Each row of a before or after table is a point. The points were changed in one or more steps. Then noise was added and the rows were shuffled. The steps act on how far a point lies along the listed directions, d1 being the first. Write out the steps. A step turns or swaps two directions, mirrors them in a line or flattens them onto one, adds a multiple of one to another, or multiplies one. Angles are multiples of 10 degrees, from the lower direction toward the higher: turns from -170 to 170, lines from 10 to 170 but not 90. Use the fewest steps. Two steps may share a direction if one is a turn and the other turns, adds or multiplies; they go together, in the order done. Otherwise the lowest direction goes first.

Directions:
(1): [ 0.43 -0.08 -0.57]
(2): [-0.03  0.70 -0.13]
(3): [0.57 0.11 0.42]
Before:
[[ 0.12  0.34 -0.71]
 [-0.23 -0.45 -0.07]
 [ 0.57 -0.30 -0.39]
 [ 0.65  0.03 -0.07]
 [ 0.78  0.07 -0.36]
 [ 0.29 -0.16 -0.14]
 [-0.13  0.04  0.31]
 [ 0.22 -0.50 -0.36]
 [-0.52  0.39  0.18]]
After:
[[-0.42 -0.41  0.02]
 [ 0.81 -0.06  0.18]
 [ 0.28 -0.56 -0.06]
 [-0.60  0.49 -0.14]
 [ 0.37 -0.22  0.05]
 [ 0.60  0.14 -0.48]
 [ 0.87 -0.42 -0.06]
 [-0.33  0.08  0.16]
 [ 1.16 -0.08 -0.01]]
Steps: turn d1 and d2 by -20 degrees; add 0.7 times d1 to d3

Directions:
(1): [ 0.40  0.26  0.12 -0.43 -0.14  0.58 -0.11 -0.58 -0.64]
(2): [ 0.22  0.30 -0.25  0.38 -0.85 -0.52 -0.38  0.00 -0.25]
(3): [ 0.62 -0.29  0.05  0.50  0.10  0.57 -0.42  0.55  0.02]
(4): [-0.15  0.19 -0.14 -0.78 -0.31  0.21 -0.57  0.38  0.49]
(5): [-0.65  0.41  0.49  0.14  0.04  0.14 -0.13  0.55 -0.59]
Before:
[[ 0.47  0.12 -0.30  1.05 -0.35 -0.63  0.10 -0.26 -0.03]
 [ 0.39  0.15  0.11  0.29 -0.39 -0.48  0.19 -0.60 -0.67]
 [-0.01  0.31 -0.05 -0.54  0.20  0.32  0.28 -0.45  0.12]
 [ 0.28  0.35 -0.21 -0.13 -0.36 -0.19 -0.19  0.09  0.34]
 [ 0.25  0.14 -0.40 -0.03 -0.38 -0.45 -0.01 -0.50 -0.20]
 [ 0.29  0.24 -0.58  0.03 -0.59 -0.66 -0.22 -0.51  0.35]
 [-0.14  0.33  0.40 -0.16  0.33 -0.05  0.55 -0.30 -0.19]
 [-0.06 -0.41 -0.19  0.80 -0.11 -0.49  0.61 -0.14 -0.12]
 [ 0.37 -0.46 -0.50  1.45 -0.17 -0.58 -0.08  0.16  0.08]
 [-0.70 -0.07  0.19 -0.16 -0.09 -0.31  0.42  0.29  0.04]
 [ 0.65 -0.08 -0.77 -0.09 -0.73 -0.41 -0.20 -0.27 -0.17]
 [-0.10 -0.32  0.08  0.61  0.05  0.02 -0.57  1.47  0.26]
 [ 0.51 -0.13 -0.10 -0.23  0.28  0.26 -0.42  0.50  0.51]]
After:
[[ 0.14  0.09 -0.57  0.16 -0.41 -0.81 -0.12 -0.33  0.57]
 [ 0.37  0.26 -0.57  0.07 -0.99  0.09 -1.20  0.46  0.11]
 [ 0.38  0.14 -0.19  0.41 -0.10 -0.40  0.19 -0.11  0.21]
 [ 0.09  0.47 -0.39 -0.02 -0.74 -0.30 -0.71  0.41  0.55]
 [-0.18 -0.02 -0.46 -0.11 -0.18 -0.61 -0.06  0.05  0.48]
 [-0.36  0.40  0.36 -0.50  0.25 -0.02  0.24  0.03  0.13]
 [ 0.80  0.02  0.18  0.79 -0.36  0.40 -0.49  0.29 -1.08]
 [ 0.21 -0.41 -0.80  0.14 -0.33 -0.74  0.00  0.25  0.50]
 [ 0.90 -0.21 -0.03  0.30  0.34  0.22 -0.02 -0.13 -0.07]
 [-0.19  0.22 -0.28 -0.57 -0.88  0.13 -0.47  0.26  0.05]
 [-0.28  0.19  0.21 -0.27 -0.39 -0.04  0.33 -0.28 -0.61]
 [-0.45  0.04  0.01 -0.33 -0.28 -0.61 -0.28  0.58  0.57]
 [-0.19  0.03 -0.07 -0.26  0.47  0.06  0.54 -0.28  0.37]]
Steps: mirror d1 and d2 in the line at 110 degrees; mirror d4 and d5 in the line at 100 degrees

Directions:
(1): [ 0.15  0.06  0.15 -0.24  0.14  0.47  0.75 -0.79  0.13  0.35 -0.58 -0.58
  0.06  0.20]
(2): [ 0.11  0.26 -0.21 -0.75 -0.01 -0.32  0.06 -0.35 -0.57 -0.71  0.13 -0.20
  0.54 -0.54]
(3): [-0.64  0.41 -0.12  0.42  0.52 -0.29  0.05  0.51  0.22  0.07 -0.23 -0.79
  0.44 -0.31]
(4): [ 0.34  0.51 -0.06 -0.31 -0.33 -0.07  0.17  0.37  1.00 -0.55 -0.29  0.19
  0.26  0.39]
(5): [-0.11 -0.35  0.22  0.36  0.22 -0.95  0.78 -0.11 -0.18 -0.32 -0.33  0.45
 -0.05  0.23]
(6): [ 0.03  0.80  0.57  0.42  0.14 -0.01 -0.39 -0.37 -0.40 -0.41  0.17 -0.19
 -0.12  0.73]
Before (12 x 14):
[[-0.11  0.00 -0.05  0.29 -0.14 -0.31 -0.06  0.46  0.52 -0.17 -0.14 -0.01
  -0.01  0.23]
 [-0.24  0.39 -0.07 -0.17  0.35 -0.36 -0.10  0.20 -0.35 -0.33  0.26 -0.41
   0.55 -0.45]
 [-0.34  0.20 -0.13 -0.02  0.45 -0.14 -0.17 -0.11 -0.39  0.04  0.03 -0.66
   0.20 -0.36]
 [-0.36  0.27 -0.22  0.02  0.26 -0.42 -0.27  0.58 -0.23 -0.15  0.18 -0.36
   0.37 -0.40]
 [-0.21  0.56  0.12  0.10 -0.11 -0.06 -0.06  0.14  0.12 -0.32 -0.30 -0.10
   0.03  0.28]
 [ 0.04  0.14  0.04 -0.24 -0.14  0.49 -0.46  0.15  0.02  0.05  0.22 -0.24
  -0.02  0.02]
 [-0.26  0.13  0.05  0.16  0.07  0.47 -0.52 -0.04 -0.27  0.20  0.27  0.04
  -0.14  0.20]
 [ 0.02  0.09 -0.19 -0.19 -0.06 -0.03 -0.05  0.30  0.17 -0.32  0.15  0.02
   0.00  0.09]
 [-0.13 -0.28 -0.16  0.20 -0.09 -0.24  0.18  0.32  0.35  0.06 -0.11  0.02
   0.06  0.27]
 [-0.05 -0.26  0.03  0.14  0.12 -0.51  0.35  0.28  0.21 -0.17 -0.21  0.22
  -0.09  0.11]
 [-0.10  0.14  0.10  0.12  0.16 -0.47  0.41  0.30  0.28 -0.36 -0.16 -0.11
   0.26  0.16]
 [-0.65  0.25 -0.38 -0.08  0.47 -0.30 -0.05  0.18 -0.24 -0.02 -0.05 -0.79
   0.57 -0.70]]
After (12 x 14):
[[-0.52  0.01  0.03  0.70  0.27 -0.65 -0.04  0.48  0.14 -0.05 -0.16 -0.33
   0.08  0.03]
 [-0.06  0.33  0.27  0.30  0.19 -0.39  0.01  0.25  0.15 -0.38 -0.11 -0.06
  -0.08  0.41]
 [-0.17 -0.31 -0.38 -0.26 -0.16  0.40 -0.23  0.27  0.16  0.32  0.09  0.31
  -0.04 -0.20]
 [-0.57  0.42  0.14  0.53  0.55 -0.61  0.43  0.49  0.32 -0.23 -0.30 -0.63
   0.47  0.08]
 [-0.60  0.07 -0.15  0.23  0.21 -0.50  0.41  0.46  0.14 -0.02 -0.54 -0.20
   0.17 -0.27]
 [-0.32  0.11  0.02  0.46  0.17 -0.46 -0.10  0.27 -0.04 -0.22  0.05 -0.21
   0.11  0.32]
 [-0.75  0.57 -0.05  0.44  0.87 -0.04  0.52  0.46  0.58  0.51 -0.54 -1.45
   0.64 -0.31]
 [-0.10 -0.25 -0.02  0.19  0.19 -0.04  0.27  0.00 -0.07  0.04 -0.07 -0.09
  -0.28  0.20]
 [-1.61  1.19 -0.27  0.82  1.31 -0.25  0.15  0.82  0.57  0.48 -0.71 -2.37
   1.12 -0.66]
 [-0.09 -0.58 -0.05 -0.18  0.00  0.26 -0.07  0.05 -0.28  0.35  0.12  0.01
  -0.18 -0.23]
 [-0.81  0.67 -0.35  0.19  0.77 -0.03  0.03  0.52  0.52  0.30 -0.44 -1.46
   0.60 -0.55]
 [-1.05  0.63 -0.11  0.84  0.92 -0.23  0.21  0.89  0.54  0.56 -0.53 -1.57
   0.59 -0.25]]
Steps: swap d1 and d2; multiply d3 by 3; turn d5 and d6 by 150 degrees; turn d4 and d5 by 110 degrees
